Every row gives one point. The points of each table are mixes of a few directions, plus a little noise. Count the directions of each table, and those that both share. Where both have some left over, give the other angles between the two spaces (their principal angles), to ten degrees, smallest first.

First:
[[  1 -11]
 [  5 -60]
 [ -2  20]
 [ -1  10]
 [ -2  25]
 [ -1  18]]
Second:
[[ -1  12]
 [ -2  17]
 [  0  10]
 [  5 -58]
 [ -1  20]]
Directions: first 1, second 1, shared 1

First, 8 rows:
[[ -4   1  -5   2]
 [ 16  -6  18  -9]
 [ 20  -5  23 -13]
 [-30   8 -31  18]
 [ 44 -12  48 -28]
 [ -9   2 -10   6]
 [ 11  -3  13  -8]
 [-51  13 -56  30]]
Second (5 x 4):
[[ -3   5   3  -2]
 [  6 -20 -13  -3]
 [-20 -27 -16 -49]
 [-12  17  12  -8]
 [ 28  26  14  60]]
Directions: first 1, second 2, shared 0; angles 90

First, 8 rows:
[[ 17 -12 -19  13  12 -41]
 [ 28  -8 -18   3  12 -13]
 [-27  13  20   3  -6  26]
 [-28   0  21 -29 -26  20]
 [ 18  16 -19   8  18 -17]
 [ -8 -13  18  -1 -11  36]
 [ 14  -9 -18  28  18 -39]
 [-16  10  16 -24 -15  30]]
Second:
[[-18  -9  -3 -13   8   0]
 [  4   4 -20  18 -16   4]
 [-28 -15 -11 -19  23   5]
 [ 56  24  13  35 -12   2]
 [-10  -4 -15   2   0   4]
 [-60 -22   9 -47   0 -14]
 [ 42  20  23  22 -22  -7]
 [ 19   6  -5  15   5   7]
 [ -5  -4   9 -12  14  -1]]
Directions: first 4, second 3, shared 1; angles 80, 90

First:
[[ 13 -24 -14 -11   2  -1  17   2]
 [ 34  -5   9   8 -11  13 -19  -8]
 [-35   4   6   6 -13  -9 -10   7]
 [-25  33   3  -1  26 -14   4  -8]
 [-38  19   0   0   1   0   9  16]
 [ 60 -35   0   1  -3  -6 -19 -31]
 [ -9 -10 -10  -8  -5   9  21  20]
 [-13   7  -5  -4   8  -1  11   6]
 [ 13  11  12   9  -5  10 -15  -4]]
Second:
[[  7  -7   5   8  -7 -12  -4 -17]
 [-21  22 -16 -22  22  33   9  50]
 [ 12 -13   9  12 -13 -18  -6 -28]
 [ 10 -10   8  11 -11 -16  -5 -24]
 [  4  -5   3   4  -5  -7  -2 -10]
 [-22  24 -16 -23  23  34  10  51]
 [ 12 -13   8  13 -12 -18  -6 -28]
 [ -7   8  -5  -7   7  10   4  16]
 [ 10 -12   7  10 -11 -16  -5 -24]
 [ -6   7  -5  -7   7   9   4  14]]
Directions: first 4, second 1, shared 0; angles 30

First (7 x 9):
[[  5 -11  -6  -9 -11   3   4  -7  16]
 [-12  -5 -14 -47  19   5 -13  36  58]
 [ 11 -25 -10 -16 -24   7  10 -19  30]
 [  3  -5  -2  -3  -5   2   1  -4   5]
 [  7  11  17  47 -11  -6   9 -28 -59]
 [-16  22   4  -5  34  -6 -15  36  -5]
 [  2  13  12  34  -2  -5   5 -14 -46]]
Second, 10 rows:
[[  9   4  36  -3  -7  44  -9  15 -12]
 [  4 -26  11  13  21   7  16   9   1]
 [  4  18   8 -21   5   6 -19 -20 -11]
 [ -9  23 -38 -15 -18   2   0   5 -25]
 [ -6 -21 -42   0  26   2  32  11 -32]
 [ 13 -16  45   2  30  -3 -11 -23  21]
 [-14  21 -48  -4 -38   8  11  28 -24]
 [-12   9 -31   9 -16 -60  -3 -18  36]
 [  4   5  33  12 -23   7 -13   8  25]
 [  7 -15  26   7  21 -13  -4 -16  22]]
Directions: first 2, second 4, shared 0; angles 70, 90

First:
[[  0   1   0   2   1  -1  -1   1   2   0   0]
 [  1  -8   1  -7  -1   5   7  -8 -12  -2  -1]
 [ -1  10  -2  10   2  -6  -9  10  17   2   1]
 [  1  -5   1  -5  -1   4   5  -6 -10   0  -1]
 [ -6  35  -7  34   6 -22 -31  37  58   6   5]
 [  6 -36   7 -34  -6  22  32 -37 -60  -7  -4]
 [ -3  18  -3  18   3 -11 -17  20  30   3   3]
 [  3 -16   3 -15  -2  10  15 -17 -26  -3  -2]]
Second, 10 rows:
[[  5 -30   6 -28  -5  18  27 -31 -49  -5  -4]
 [  3 -17   3 -16  -3  11  15 -18 -28  -3  -2]
 [  3 -19   4 -18  -3  12  17 -20 -31  -3  -2]
 [  0   1   0   1   0  -1  -1   1   2   0   0]
 [ -4  22  -4  21   3 -13 -19  23  36   4   3]
 [ -3  16  -3  15   3 -10 -14  17  27   3   2]
 [  3 -18   4 -17  -3  11  16 -19 -30  -3  -2]
 [ -4  24  -5  23   4 -15 -21  25  39   4   3]
 [ -5  30  -6  29   5 -19 -27  32  50   5   4]
 [  2  -9   2  -9  -1   6   8 -10 -16  -2  -1]]
Directions: first 1, second 1, shared 1

First, 10 rows:
[[-24 -18   9   8  25 -16  12   9   3 -16   4  12]
 [  0  -4   8   5   1 -10   8   6   2 -19   3   7]
 [-10  14  14  -8 -29  28 -19   8   5  10   3   3]
 [  1   3  13  -3  11  -3  15  -1 -28  28   2  17]
 [ 36   5 -13   2   6   1  -1 -13  -5  19 -11 -21]
 [ -7   5   1  -4 -17   2  -2   3   1 -10   6   9]
 [ -8  -8 -27  -3  22  -6   1 -13  -2  17  -3 -10]
 [ -7   7  -9  -8 -13  23 -21  -3   8  18  -3 -12]
 [ 29   1   5   8   1  -6   4  -1   2 -10  -6  -9]
 [ -9  -6  -3   4  -7 -12   3   6  15 -37   5   5]]
Second (9 x 12):
[[ -3   4  12  -4  -7  25   3   5  -3   3  -4  12]
 [  5  -3 -16  -1 -10   5  -9   0   8  -3   6  -9]
 [ -5   6  17  -6   4 -23  11  13  11   6   5   6]
 [ -7 -16 -60  -8  15  35 -14 -15  25  12  -7 -26]
 [ -3   0   3   0  16  -9   7  -5  -3   8  -8   0]
 [ -8   2  17   0   5  -4  14   4  -3 -15  -6  16]
 [ 17   6  -4  -5   5   9  12  -4   8  -1 -14  -1]
 [  0  -3  13  13 -19 -15 -13   0 -20 -18  14   2]
 [  3   3  20   9 -11 -22 -12   1 -24   7  13  -2]]
Directions: first 5, second 6, shared 3; angles 30, 80

First (8 x 14):
[[ -1  11 -13   9  -3   3  -8 -12  10 -26  -4  -8   6   3]
 [-10 -10  11 -20 -10   2  11   3  -1  22  22   7  19 -11]
 [  3 -24 -16   0  -7   8  -4  -3   2 -16   7  13   5 -15]
 [  1  25 -15  18   1   0 -12 -16  12 -34 -16 -17  -1  13]
 [ -7  29  11   0   3  -6   2  -5   5   7  -4 -16   2  14]
 [ -3 -32  27 -28   1  -3  20  24 -19  60  24  23   1 -15]
 [ 12 -18 -14  12   5   3  -8   3  -4 -17 -10  10 -13  -4]
 [  6  18   9  11  13  -9  -2   6  -5   6 -19 -10 -20  16]]
Second:
[[-21  -7   4  -2 -21   4 -20  -6  13   0 -32  19 -22  -3]
 [ 30  12  20 -11   8  -2  12  34  11   3  19   2  49  13]
 [ -4   6  20  -5  29  -2  11  -9  -9   1  33 -15  22   6]
 [  6 -13   6   1  20   4 -13 -12  -4  -7  17 -13  -7   6]
 [-28  14  26  -6   1  14   3 -12   1  11   2  -2   8 -10]
 [  6 -12 -34  18  -3   5   6 -20  -8   6  -9 -17 -33 -16]
 [-10  -8   1  -2 -23  -5  -9   3  21   4 -37  23  -6  -1]
 [  3   6 -19   4 -21   7 -10  14  -8  -7 -12   8 -21  -5]
 [ 17  -7  -7   6   6   3   7  -2   3   5   4 -12   2  -4]
 [  2   8 -18  -2   6 -29  13  10 -19 -14  16   7   7  14]]
Directions: first 3, second 6, shared 0; angles 30, 80, 90
